Each row of a before or after table is a point. One or more steps were done to the points. Then noise was added and the rows were shuffled. The steps act on how far a point lies along the listed directions, d1 being the first. Write out the steps. A step turns or swaps two directions, mirrors them in a line or flattens them onto one, adds a multiple of one to another, or multiplies one. Angles are multiples of 10 degrees, from the lower direction toward the higher: turns from -170 to 170, lines from 10 to 170 but not 90. Use the fewest steps. Two steps may share a direction if one is a turn and the other turns, adds or multiplies; they go together, in the order done. Otherwise the lowest direction goes first.

Directions:
(1): 52,28
(2): 28,-52
Before (12 x 2)
8,0
8,8
-12,-6
-23,-16
21,-15
-6,-8
3,-18
1,5
8,-5
-13,-2
8,7
5,2
After (12 x 2)
33,-1
6,6
13,5
16,6
-18,-13
22,14
-60,-35
-28,-15
-29,-13
-8,-18
13,0
23,14
Steps: multiply d1 by 2.5; multiply d2 by 0.7

Directions:
(1): -12,-57,20,-13
(2): -11,-10,-53,-29
(3): -10,23,26,-51
(4): -60,9,2,17
Before (11 x 4)
21,-2,10,45
-1,-20,20,34
-10,9,7,-4
31,13,-19,12
35,-43,-23,-13
-45,29,28,-6
0,22,5,10
-39,18,-60,-11
-40,-17,8,-18
-25,-19,-20,31
-17,23,8,-30
After (11 x 4)
-9,8,-30,22
-29,-7,4,21
-10,49,-23,-32
7,3,1,-12
20,15,23,-49
5,-1,25,-32
-42,11,14,-6
31,8,4,-26
-5,-24,-9,42
1,10,-8,-2
-25,-18,25,7
Steps: flatten d1 and d2 onto the line at 150 degrees; turn d3 and d4 by -80 degrees

Directions:
(1): 6,-21,50,-23,-41,-2,24,1
(2): -36,-33,10,-15,26,47,-8,9
(3): 58,11,11,-11,12,31,-16,26
(4): -3,16,-24,-8,-45,40,-16,-30
(5): 19,-33,3,60,-5,18,14,-15
Before (8 x 8)
10,23,-26,-15,-34,9,-7,-3
-17,-45,19,8,-17,46,4,-1
15,-18,9,17,17,27,-4,11
12,-11,10,-13,12,8,-11,8
-37,-8,-9,-33,12,24,-21,4
-39,12,-17,-8,-10,-12,-2,-20
18,-38,37,11,-14,0,16,5
12,11,-11,-6,-7,3,5,-8
After (8 x 8)
-46,-6,-11,2,15,-2,1,-14
33,-19,56,-15,-58,-27,29,1
3,-12,0,-1,14,10,6,2
-13,-32,4,3,23,24,3,22
-35,14,-15,-43,20,-7,-21,13
6,0,48,-33,-17,-56,25,28
31,21,1,0,6,-20,-5,15
22,2,5,-22,-3,-2,-16,0
Steps: multiply d1 by 2; turn d2 and d5 by -70 degrees; turn d2 and d4 by -140 degrees

Directions:
(1): -17,11,-7,-14,42,-5,38,-5,37
(2): -11,-25,60,13,4,2,21,-15,-11
(3): 24,11,0,-36,0,-39,19,-19,-33
(4): 20,27,-12,55,10,0,20,-17,-15
Before (12 x 9)
-9,-10,7,10,8,1,7,-9,-3
-42,-19,30,34,21,47,-10,9,46
15,-9,7,0,-4,-8,13,-7,-25
12,10,-4,16,-2,-4,5,0,-12
17,16,-6,1,22,-8,33,-7,-2
-39,-26,11,49,3,56,-29,29,35
-27,-14,-17,-7,-6,31,-24,14,21
1,-13,8,7,16,9,8,2,-5
1,9,18,-1,21,-11,16,-8,-13
-22,-23,-14,-24,-18,12,-35,19,5
-10,-32,5,-13,-5,-3,-6,1,20
-13,0,-14,13,-7,23,-30,20,24
After (12 x 9)
-23,-5,-3,1,6,21,-16,18,36
14,20,5,13,16,-12,14,-11,-25
-48,-18,1,25,31,47,-5,27,60
7,4,0,10,-5,-1,0,4,-9
5,-6,-2,10,18,7,10,0,-6
35,31,-11,31,19,-14,40,-19,-23
-38,-38,-1,-44,-15,16,-35,26,20
-4,-3,-4,14,10,-1,8,-10,-4
-33,-15,-9,-13,7,26,-8,10,28
-7,-27,-1,-12,-1,-6,-2,0,22
10,-15,4,-9,-14,-3,-2,2,-20
-30,11,3,39,47,31,20,-5,51
Steps: add 1.5 times d1 to d4; turn d1 and d3 by 30 degrees; multiply d2 by 0.4

Directions:
(1): -60,-6,20,-10,31,34,48,4,0,26,-22,0
(2): -40,20,46,-23,-4,-52,-26,-22,-18,-2,4,-28
(3): 13,8,-37,-26,52,-1,-26,5,-51,7,-36,-13
(4): -10,-6,6,16,-31,19,-45,-27,-10,57,-24,35
(5): 8,-2,-5,27,37,-23,2,8,2,60,56,-14
Before (12 x 12)
11,6,-6,9,9,-10,5,-1,-1,7,14,-17
-39,-4,36,-1,-26,38,16,-7,23,-4,-23,9
38,9,-6,8,29,-29,-2,8,5,2,26,-17
18,2,-18,-17,30,-24,-6,5,-19,-21,-9,-23
0,-9,-8,1,-2,-2,-6,-5,-5,21,4,12
24,7,-27,-4,24,-18,13,28,0,-20,20,-21
-26,-8,15,-4,-17,29,16,0,11,-18,-37,3
0,8,1,-6,19,-36,0,11,-2,0,41,-18
12,2,-6,4,-5,-13,-1,7,-10,-6,19,-14
28,1,-10,8,-2,-7,-7,7,-1,-25,19,-10
18,9,5,3,-4,-39,-18,6,-13,-13,27,-9
-35,-3,14,-3,-19,27,9,-6,-4,0,-15,5
After (12 x 12)
-5,-4,-4,-4,-9,16,15,7,-9,-13,-10,-2
-12,0,7,-14,-5,10,19,10,-9,-36,-22,6
9,-4,-38,-6,15,35,20,24,-4,-7,-28,10
-8,3,-4,0,7,15,19,-2,-2,0,-15,-7
-21,-3,-5,-15,16,19,34,17,3,-15,-6,4
14,3,29,33,-30,-24,-17,-3,36,15,60,-9
6,-6,-6,0,-11,28,7,4,-1,-25,-19,7
3,3,7,17,-16,-20,-14,-2,2,12,43,-12
29,-3,1,28,-17,-24,-22,0,16,11,33,-10
-3,1,-1,-12,22,32,30,6,2,-10,-42,7
23,-4,-40,-20,39,8,-4,10,-29,-15,-38,-8
-17,-5,4,-11,1,-7,-1,-7,-9,9,-4,4
Steps: swap d1 and d5; turn d2 and d4 by -60 degrees; multiply d4 by 0.7; multiply d3 by 1.6

Directions:
(1): 1,40,-2,41,-53,5,2,1,-19,-34,8,-12,-4,-2
(2): -12,-29,14,26,-13,-29,-8,37,15,-12,-29,35,-34,-2
(3): 16,25,39,-9,-28,22,-11,22,43,36,-13,-2,16,0
(4): 25,11,21,11,22,-2,7,34,-60,23,-16,0,8,-22
Before (12 x 14)
2,21,-11,-9,-10,22,3,-18,3,3,16,-12,24,-7
-3,-30,12,-9,26,-3,-5,12,27,15,-11,17,-7,6
15,19,3,-6,2,12,-5,14,-18,12,-1,-12,8,-14
6,-19,-1,-3,30,-5,2,5,-30,0,-6,10,-4,-3
3,9,3,6,-19,-6,-3,18,-12,-17,-8,10,-9,0
6,-2,1,-5,10,-6,0,9,-14,3,-5,1,-2,-10
8,10,-3,14,-5,-3,11,-1,-15,-6,-4,8,-5,2
-2,-21,4,3,32,-14,9,8,-26,4,-5,18,-13,-5
-3,-17,-25,22,10,-9,-3,-4,-40,-26,7,8,-16,-2
17,25,-3,-25,20,26,15,-27,-12,26,11,-35,26,11
-1,-22,10,-21,19,-9,5,6,17,12,-3,17,-1,-9
11,3,8,9,-4,-7,-5,19,-1,6,-18,6,-4,-9
After (12 x 14)
22,4,13,-4,40,7,13,8,-55,26,1,-3,13,-14
12,-1,7,9,6,-7,9,14,-17,6,-14,17,-9,-5
19,0,7,-4,23,-3,1,21,-23,24,-18,0,3,-13
5,-8,6,-9,14,-10,-5,25,-10,3,-17,20,-7,-4
-13,11,-12,21,-38,8,-3,-2,16,-23,3,8,-1,-5
-1,0,-8,-25,24,20,2,-25,13,12,17,-16,22,12
23,20,14,13,9,3,-5,43,-52,10,-13,-2,1,-26
9,5,0,-25,11,10,13,-17,0,9,21,-11,15,-8
15,43,7,34,-34,10,17,5,-36,-12,-4,-25,-3,8
7,-18,-2,11,20,-3,-6,13,-28,2,-3,10,-5,-9
26,12,11,-1,27,8,3,15,-60,14,-3,-5,14,-14
20,10,6,-2,13,-2,3,14,-37,15,-6,-6,3,-16
Steps: turn d1 and d2 by 90 degrees; multiply d3 by 0.4; multiply d4 by 2.5

Directions:
(1): 1,-1,6,18,-26,-24,-40,10,-33,35,-29,9,-21,60,8,8,-22,33,16,-1
(2): 23,-7,-31,-9,9,43,1,12,-28,-8,23,9,-45,22,-32,18,56,14,7,9
Before (14 x 20)
-9,20,0,-7,3,-12,6,-20,5,-4,-9,-1,28,-29,4,-4,-12,-13,-2,-4
14,-19,-40,-24,28,50,28,10,-8,-17,34,8,-34,-11,-37,28,58,-12,-2,17
8,-6,-15,-3,-2,20,1,7,-21,5,15,-6,-20,3,-10,3,30,-8,7,2
-3,5,0,6,13,-6,5,13,3,-3,-4,1,-2,-3,-2,6,-5,0,1,7
11,-12,-20,-7,1,20,11,12,-5,-4,14,0,-6,-12,-20,-7,27,0,-4,7
19,3,-25,-13,16,44,17,19,-5,-14,25,-6,-26,-9,-28,0,46,-5,-15,13
-21,4,30,2,-5,-26,12,2,39,-3,-10,-13,49,-44,23,-15,-45,-9,0,-7
-8,5,13,-11,-8,2,14,0,4,-5,13,-8,13,-31,0,-3,14,-12,-9,0
-3,0,6,-23,13,27,40,-5,14,-27,20,-5,10,-39,-7,-13,25,-22,-26,11
6,7,1,-5,12,19,15,-5,15,-14,19,-4,21,-44,-10,-8,21,-13,-8,7
4,-5,-26,-9,15,42,17,4,-19,-26,29,14,-29,9,-21,16,52,1,-7,7
13,-1,-10,-7,3,19,2,14,-7,-2,18,-8,-6,-5,-18,5,21,6,3,-7
-21,7,25,4,4,-38,15,-12,36,0,-20,-15,55,-42,31,-25,-37,-23,-18,5
-12,7,28,5,-21,-51,8,-6,36,-1,-20,-8,43,-34,30,-14,-50,-23,-12,-6
After (14 x 20)
5,5,-7,-14,20,31,33,9,24,-19,24,-14,5,-46,-14,-11,20,-26,-25,11
2,-7,-10,-11,5,22,13,2,-5,-3,22,-13,-3,-21,-6,-3,28,-21,4,-1
-3,8,17,2,2,-10,8,-9,22,-4,6,-4,39,-42,5,-16,-12,-14,-12,2
-14,5,21,-6,-18,-12,4,-1,2,4,2,-7,18,-23,8,-4,-2,-9,-6,-4
-19,-2,34,16,-23,-41,-18,13,12,23,-28,-4,28,7,26,-7,-58,16,18,-8
-4,5,24,16,-41,-63,-25,4,5,27,-37,1,17,20,28,-2,-55,3,5,-2
-7,0,-16,-14,25,34,36,-7,9,-41,33,4,5,-35,-11,1,37,-22,-18,4
-20,6,27,-11,2,-5,32,-13,25,-16,-1,-9,34,-41,15,-23,-14,-27,-25,6
-18,4,29,15,-17,-56,-19,0,5,27,-43,-6,33,11,37,-18,-51,9,-3,6
-6,4,-1,9,12,-5,5,12,0,1,-3,0,-1,-1,1,5,-5,3,0,7
6,-7,-11,-6,4,13,18,5,13,-6,13,-3,17,-35,-10,-15,11,-7,-8,5
-10,21,4,-2,-5,-25,-12,-18,-4,12,-19,1,24,-9,10,-5,-24,-5,4,-7
6,-2,-3,-9,7,19,11,9,8,-7,22,-7,10,-22,-13,-1,13,-7,-4,-7
-2,-12,-21,-28,38,30,50,-4,32,-34,34,-4,11,-59,-20,12,29,-38,-16,11
Steps: turn d1 and d2 by 50 degrees

Directions:
(1): 23,-1,16,-7,6,-8,-32,3,-10,27,6,-16,-28,16,-3,-5,2,8,-11,-13,-33,1,6,-8,-12,10,4,2,-8,18,-60,2
(2): -4,24,3,-10,-12,-35,-14,-1,10,5,9,-33,30,-14,-35,0,22,-9,-10,-7,7,5,-18,-13,10,9,-25,-8,-7,40,14,-9
Before (13 x 32)
-21,5,-8,-10,2,0,15,-3,5,-21,-8,5,19,-12,-2,8,5,1,10,8,23,5,-5,8,10,-7,1,-5,0,-7,37,0
-1,20,-4,-15,-12,-19,-12,-2,14,4,3,-25,24,0,-28,6,18,-10,-15,1,2,5,-6,7,6,6,-25,-4,0,26,3,-4
22,-5,8,-5,10,5,-13,4,-8,10,9,3,-16,6,3,5,-7,16,-10,-5,-24,-1,7,-1,-9,1,3,5,-2,11,-33,1
3,-14,6,-1,-1,2,-2,0,-6,2,0,3,-12,0,6,0,-7,7,5,-3,-5,-3,15,11,0,-5,5,3,11,-11,-10,4
4,-3,5,4,4,14,13,-6,0,-2,-2,10,-1,-2,2,2,-3,-1,5,3,4,-12,0,2,6,-8,-5,-6,1,-8,5,4
-13,13,-18,-5,-6,-7,11,5,7,-8,4,-7,18,-4,-15,-5,0,-8,8,0,16,0,-8,0,6,-2,-9,1,-7,6,24,-3
-6,10,4,-13,-3,-15,-10,1,-4,6,5,-24,11,-2,-13,9,6,1,-14,-4,4,-5,-6,-1,1,10,-10,-3,1,22,-4,-3
-21,5,-15,1,-7,-5,18,0,13,-17,7,6,24,-18,-12,2,12,-11,0,7,34,4,-19,-4,6,-13,-6,-5,5,2,48,-1
-18,9,-7,-3,-7,-13,6,-8,8,-3,7,-14,30,-11,-22,-1,5,-10,3,-9,21,8,-3,-3,18,-4,-21,2,-3,21,34,-6
-15,-10,-15,15,-5,14,27,-4,10,-17,-9,20,12,-4,8,0,-6,-11,12,8,21,-1,4,12,4,-5,-1,5,5,-27,28,-3
15,9,3,-8,-7,-22,-26,2,-6,23,0,-24,-2,10,-14,-4,19,5,-22,-15,-24,-2,-1,-13,-7,17,0,-9,-11,35,-36,-8
24,-17,10,-3,9,16,-21,0,-20,27,-6,10,-51,29,20,5,-15,5,-7,0,-37,4,11,-3,-15,4,20,15,-6,-5,-60,14
-1,14,10,-12,2,-16,-16,7,0,14,21,-21,-9,-8,-15,-7,13,14,-7,-3,-11,3,-13,-6,4,8,-20,-9,-6,19,-12,-1
After (13 x 32)
10,3,2,-5,4,-2,-2,2,0,-2,9,2,6,-5,-4,8,-2,10,-8,-1,-6,0,-1,0,0,-2,-5,2,0,15,0,-2
-3,9,5,-14,-2,-14,-11,1,-6,9,5,-25,6,0,-11,8,4,2,-14,-6,0,-6,-5,-1,0,11,-9,-3,0,22,-10,-3
-2,-11,4,-1,-4,-1,3,-1,-3,-3,0,3,-3,-5,3,1,-5,4,7,-1,2,-2,12,12,3,-6,2,1,12,-9,4,2
-2,7,-13,-5,0,-2,1,6,0,2,4,-6,-1,6,-7,-7,-5,-3,6,-4,1,-1,-1,0,-1,1,-1,4,-8,3,-3,-1
-1,-2,-4,-3,-4,3,2,-3,-4,2,-6,7,-7,5,2,10,-5,-8,-2,10,-1,6,-5,-1,2,-1,2,9,-2,0,6,7
-8,-2,-1,-10,9,7,3,-2,-3,-8,-8,7,-4,0,7,5,0,7,7,4,4,4,3,8,1,-5,10,-2,-1,-11,4,3
-3,1,1,-3,0,-6,-8,-7,-1,10,8,-12,4,2,-12,-3,0,-2,-1,-14,0,6,7,-4,8,-2,-10,5,-4,18,-4,-2
6,14,-2,-8,-12,-27,-18,0,-1,14,0,-26,13,2,-20,-3,22,1,-20,-11,-11,-1,-7,-12,-1,14,-6,-11,-10,37,-13,-11
-2,15,9,-12,2,-17,-14,7,1,13,21,-21,-6,-9,-17,-7,14,13,-7,-2,-8,4,-15,-6,6,8,-21,-11,-5,19,-7,-2
-3,-5,-6,0,2,4,0,2,2,0,7,8,-8,0,0,-1,5,-2,-3,1,8,2,-7,-4,-6,-9,7,-1,3,-2,1,4
5,-5,6,5,4,16,12,-5,-1,-1,-2,10,-3,-2,3,3,-3,-1,5,3,2,-12,0,1,6,-7,-4,-5,1,-8,3,4
6,16,0,-16,-8,-15,-18,-1,10,11,3,-24,11,7,-23,5,15,-7,-16,-2,-8,4,-1,6,1,8,-19,-3,-1,24,-17,-2
-6,-15,-10,15,0,18,18,-3,4,-8,-9,21,-4,5,14,-2,-11,-6,10,4,8,-2,10,12,-2,-3,6,7,4,-29,3,-1
Steps: flatten d1 and d2 onto the line at 60 degrees
